Every row gives one point. Before rounding, the points of a table are all equally far from one centre. They may lie mostly on one side of it. Write the centre, to within rounding.
In the rows, 128 means zero.

Points (8 x 3):
[[147 129 190]
 [ 84 159 206]
 [106 147 215]
 [104 139 215]
 [ 92 101 182]
 [ 90 103 184]
 [122 135 212]
 [144 112 170]]
Centre: [108 145 167]

Points (15 x 12):
[[118  64  99 170 125 142 155  95  80  75  60 100]
 [136 109  67 164  98  98 138 133 130  46  46  58]
 [131 165 109  80 137 128 115 125 166 122  62 111]
 [107  53  70 141 141 124 167 178  59 112  61 119]
 [121 132 117 147  81  92 183 116 124  66  13 113]
 [103  86  82 119  91  92 119  92  87 143  25  98]
 [101 114 109 174  86 126 167 198 118  66  23 137]
 [127  88  42 178  47 109  89 175  96  62  98 120]
 [109  74 122 174  57  53  96 117  80 111 101 156]
 [155 103 102 119  93  72 148 186  92  74  24 140]
 [115 146  41 141  14 115  89 120  82 162  91 124]
 [150  66  87 208 104  98 160 130 145  95  41  95]
 [ 68 133  42 175  76  74 158 125 164  82  83  80]
 [ 97 140  98 115  42  47 128 140 117  72  45 127]
 [ 49 175 115 198  40 111 175 132  77 146  98  96]]
Centre: [127 126  99 145  84 113 152 151 112 127 109 110]

Points (28 x 24):
[[155  81  81 152 178 109 169 138 150 123  99  93 101 130 107 123 113 158
  112 164  87 143 207 116]
 [163  70 128 128 127 151 127 130 152 130  91 108 144 131  79 147 123 249
  135 156  82 133 203  62]
 [157 115  97 117 181 159 137 156 161 114 128  85 128 105  51 156 121 197
   76 133  78 151 166  51]
 [161 109  94 102 174 102 141  98 115 119 109  93 120 164 101 139  48 193
   75 111  82 153 168  67]
 [173 110  49 104 127 153 138 123 158 113 123  82 167 134  36 147 143 193
  115 149  86 181 183  58]
 [166  83  84 126 175  81 178  94 147 127 101  96  93 113  60 161 108 212
  108 143  78 187 190  94]
 [147  93  56 115 162 151 125  77 190  88 108 102  57 133  76 138  94 163
  130 143 119 177 192 112]
 [171 113  88 139 130 103 166 140 117 113 112  95  79 129  72 148  76 185
  152 134 138 128 201  78]
 [114 149  62 100 167 149 152 131 144 132 106 122 129 155 117 175  89 156
   78 138 143 127 138  69]
 [148 131  93 176 129 137 183 122 157  87 182 124  93 156  39 135  95 203
  163 159 130 181 174  61]
 [130 115  90 161 134 132 182 111 155  98  85  76 115  86  66 150 120 176
  138 169  97 127 233  93]
 [153  75 101 111 146 103 157  94 126  73  82 117 158 128 113 164  91 175
  172 129  99 158 200  67]
 [190  83 111 133 157 135 172 170 194  78 110 135 132 124  71 152 108 210
  104 141 102 179 179  98]
 [116 152  85  99 121 131 102 130 184  88  88  79 143 145  65 158 124 210
   81 151  92 167 157  49]
 [182  88  56 146 140 116 150  95 156 125  89  84  98 123  39 139  82 180
  141 152  94 157 196  89]
 [157  98  42 120 155 147 166 103 135  86 120 125 114 136  55 188 116 200
  136 121 111 142 199  89]
 [141  80  56 139 144 115 110 159 175  94 141 118 123 131  51 120  78 192
  105 139 106 170 193  96]
 [134 111  67 100 127 129  71 101 122 160  93  91 146 134 109 155  79 185
  131 141  79 173 162  60]
 [176  79 102 120  64 142 139 104 171 109 117 114  99 144  42 148  78 182
  123 181 138 132 217 114]
 [127  98  64 172 128 119 173 101 164  92 120  49 168 155  53 145  91 209
   98 139 129 153 165  72]
 [178 116 109 137 104 150 141 116 167  58  90  99 128 130 118 183 123 207
  127 188  74 162 180  73]
 [144 144 112 158 114 136 175 103 134  82 130  75 152 177  93 127 129 232
   85 181  93 177 228  88]
 [126 104  57 139 126 161 139 116 186  70 109  88 132 113  22 143  94 192
  129 134  89 164 209  84]
 [170  95  52 126 138 114  98  96 149 100  78  89 134 120 103 111 121 203
  149 145 122 166 171  64]
 [202  69  99 146 126 117 101 100 162  93  96  98  82 146  68 142  89 176
  138 120 100 168 194 100]
 [160 115  75 120 131 170 146 144 171 102 116  81 161 137  60 111  77 212
  127 159 111 145 228 123]
 [143 100  94 155 174 170 162 115 167  93  84 134 150 161  67 122  92 177
   55 157  90 155 218 101]
 [163  89 100 149 152 140 149 123 193  37 112 128 150 119  42 123 116 165
  103 132  78 189 173  65]]
Centre: [130 129 132 129 117 140 148  88 147 123 128 123 135 124  84 132 110 175
 114 136 114 174 157 109]

Points (29 x 24):
[[126 187  87 171 161 136  46 150 157 127 172 176  46 140 180  79  63 180
   61  95 191  93 137 160]
 [ 93 165 102 152 162 118 122  99 170 181 218 165  93 181 240  87 116 175
  103 159 141 153 169 143]
 [147 184 111 158 171 134 168 132 227 119 182 117  59 148 157  64  44 213
   63  88 176 103 138 176]
 [114 153  50 188 105 108 133  97 130  85 183 130 108 129 151  76  32 172
  150  51 183 137 110  82]
 [124 177  60 209 174 148  96  57 190 105 144 109  60 186 126  48  50 139
   82 100 137  97 144 130]
 [192 181  91 188 128 155  96  69 222 164 177 147  97 170 138 140  70 236
  130  72 162 163 100 187]
 [ 82 171 118 207 157 107 190  99 227 136 182 118 111 178 162  95  78 200
  111  51 161 162 147 116]
 [136 128 122 186 147 139  93 113 170 204 161  88 125 119 142  49  44 163
   93 168 173 153  81  68]
 [171 221  88 200 158 151  58 127 198 193 152 101  51 153  87  48  60 130
  104  82 114 159 160 127]
 [181 178  88 180 140 171 159 108 217 149 178 160  45 179 167 105 116 145
   81 115 210 115  91  93]
 [218 171 105 189 160 121 150  64 174 117 112 135  55 162 114  69 141 165
  154 102 209 130 139 108]
 [ 87 198  58 132 134 120  94 134 119 200 183 117 104 158 137 133  75 215
   52  67 136 145 152 104]
 [116 196  81 173 161 110 171 132 151 127 149 169  75 194 154  63 140 205
  133  63 123  98 136 102]
 [220 205  93 189 156 128  86  63 167 143 159 150 113 130  79 105 104 205
   73  68 130 195 148 100]
 [151 122  76 180 130 164 168  89 166 180 172 170  51 162 104  55  92 205
   70 119 176 135 161 156]
 [129 229  52 170 194 142 158 121 198 189 168  98 102 157 173  85  66 151
  117  72 199 116 104 121]
 [136 205 144 192 142 158 123 149 163  82 155 145  87 210  86 116  67 185
  162 122 153 119 143  91]
 [153 135 125 162 159 159 113 135 140 105 131 185  78 168  77  71 159 137
   94  58 131 123 134 110]
 [149 171 106 172 205 134 120 139 181 166 137 172  65 139 175 138 142 213
  113  64 169 108 136 150]
 [129 217  90 199 168 170 119 119 215 132 180  88  86 168 134  62  85 225
   59  81 141 181 155 152]
 [151 183 100 173 213 113 117  90 162 153 133 122  52 142  76 112  81 177
   33  79 193 132 139 130]
 [205 175  68  89 210 118 122 102 206 150 114 138 125 118 137  93  65 168
  123  72  79 144 119 137]
 [185 142 111  95 198  62 156  92 188 117 151 108  73 138 130  69  73 193
  108  39 160 192 138 149]
 [221 156  72 146 120 126  77  76 172 147 139 170  75 164 168 107 102 203
  104  51 135 141 201  88]
 [153 197 108 188 110 135 116 151 215 167 189 163  54 137 174 158  61 199
  139  46 176 138 126  96]
 [147 199 109 182 173 126  70 130 191 141 143 146  27 160 127  75 125 155
   95  31 113  95 170 136]
 [143 114  67 174 165 103 125 119 236 133 192 119  35 157 130  92  70 209
   88 111 163 177 178  97]
 [136 178 106 187 195 151 111  78 133 170  95 132 124 178 136 113  87 201
  121 101 204 168  92 193]
 [170 183 105 136 166 121 123 102 146  56 162 104  64 131 158  98  21 204
   95  76 135 102 174 161]]
Centre: [147 175 107 148 117 106 112 113 173 141 151 127 105 145 141  96  92 147
 110 114 147 153 131 140]

Points, 31 rows:
[[147  34 164 116 159 146 165 200  86 157 113  69 135  94 100 102 131 142
   85 117  73 146 103 108]
 [ 76 105 104 154 124 156 176 176  75 121  68 101 139 151 131 117  90 106
   62 101 106 138 166 130]
 [100  54 164 152 163  99 223 169 134  93  97  79 136 194  93 123  90 112
   66 131  99  90  93 126]
 [123  72 104 134 167 141 179 202 103 132  72  95 117 175  93 115 117  96
  104  72 109 124  50 195]
 [121  66 138 137 117  97 194 189 110 148  74  75 159 237 116 109 115 123
   91 135  76  76 111 159]
 [ 70  52 133 165 136 115 205 171  94 123 109  90 124 159 130  72  71 120
   81 120 102 105 118 154]
 [ 98  69 177 137 156 152 187 184 125 144 155  91 167 177 133  70  84 102
   35 101 101  97 104 158]
 [ 65  72 143 117 158 162 192 184 136 158 138 133 156 223 171 119 132 121
   77 115  82  88 110 171]
 [ 76  56 139 160 115 114 121 162  78 132 128 100 136 202 108  99 100 151
   70 105 118 113  69 164]
 [126  38 140 149 136 134 163 169  62 149 135 116 133 154 123  87  97 145
  113 132  81 115  31 158]
 [ 71  53 136 111 160 101 200 209  78 138 105 106 143 212 109  84  86 108
   69 117 134  79 105 145]
 [124 135 119 128 142 141 221 189 114  95  79  88 126 151 147  64  88 126
   75  98 137 116  89 170]
 [110  68 170 136 136 119 223 187 106 123 123  43 131 179 129 119  92 169
   95 151 129  71  95 149]
 [ 71  89 148 128 189 185 158 150 107 147  75 139 122 199 117 104  83 126
   55 129  67 105 125 161]
 [113  66 177 144 150 133 193 206  89 189 113  78 141 175 147  78 120 139
   69 129  93  95  94 166]
 [114  51 122 153 120 132 167 197 103 149 127 130 138 136 116  80 102 139
   94 102 125  67  40 213]
 [ 93   7 156 160 142 109 186 217 113 112  96  84 140 174  86 113 106 133
   83  93  79 125  97 148]
 [113  46 173 148 162 115 204 176  93 136 118  94  93 196 103 108  66 134
   84 130 102 128 111 166]
 [ 71  70 117 162 166 144 189 185 114 160 165  88 128 194 116 116  82 154
  105 145  72  86  54 137]
 [122  52 147 136 176  99 193 183 103 129 134  64 138 190 137  96  69 141
   85 127 138  89  80 161]
 [103  87 149 140 179  85 172 175 110 122 113 100 109 142 179  91  69 105
   88 124  95  87 108 172]
 [ 86  27 128 155 157 126 194 186  85 133 107  87 128 117 119 136 111 147
  110  83  88  95  58 165]
 [113  44 167 129 118 119 191 159 127 152  89 110 106 154 163  75 106 142
  111 109  74  57  89 145]
 [104  63 136 142 149 107 179 165  98 155 117  82  93 184 131  86  62 134
   90 107 119 128 104 173]
 [ 82  84 146  97 139 153 206 167 107 150  90  90  89 183 110 119  56 135
   88 176  89  60  85 133]
 [ 76  87 154 142 201 120 201 167 107 130  72 135 126 195 107  86  81 170
   87  86 104  79  82 150]
 [ 47  81 171 134 131 146 206 197 142 161 126  83 125 152 136 117  89 166
   87  72 107 109  89 164]
 [ 89  62 111 154 131  97 176 182  67 109 136  76 138 166 115 137 112 134
   69 143  78 144  76 175]
 [ 79  40 163 127 154 104 195 174  95 161 101 109 101 190 129 101  98 135
  107 145  77 112  91 176]
 [ 99  86 161 131 163 140 178 171  80 154 113  65 102 144 113  79  98 124
   29 104 112  98 101 161]
 [109  51 137 136 118 101 148 203  89 139  61  99 147 210 118 119  68 105
  141 114  81  93  82 143]]
Centre: [122 104 133 110 141 139 158 195 123 123 121 129 147 151  97 126 112 141
 101 122  99  94 112 137]
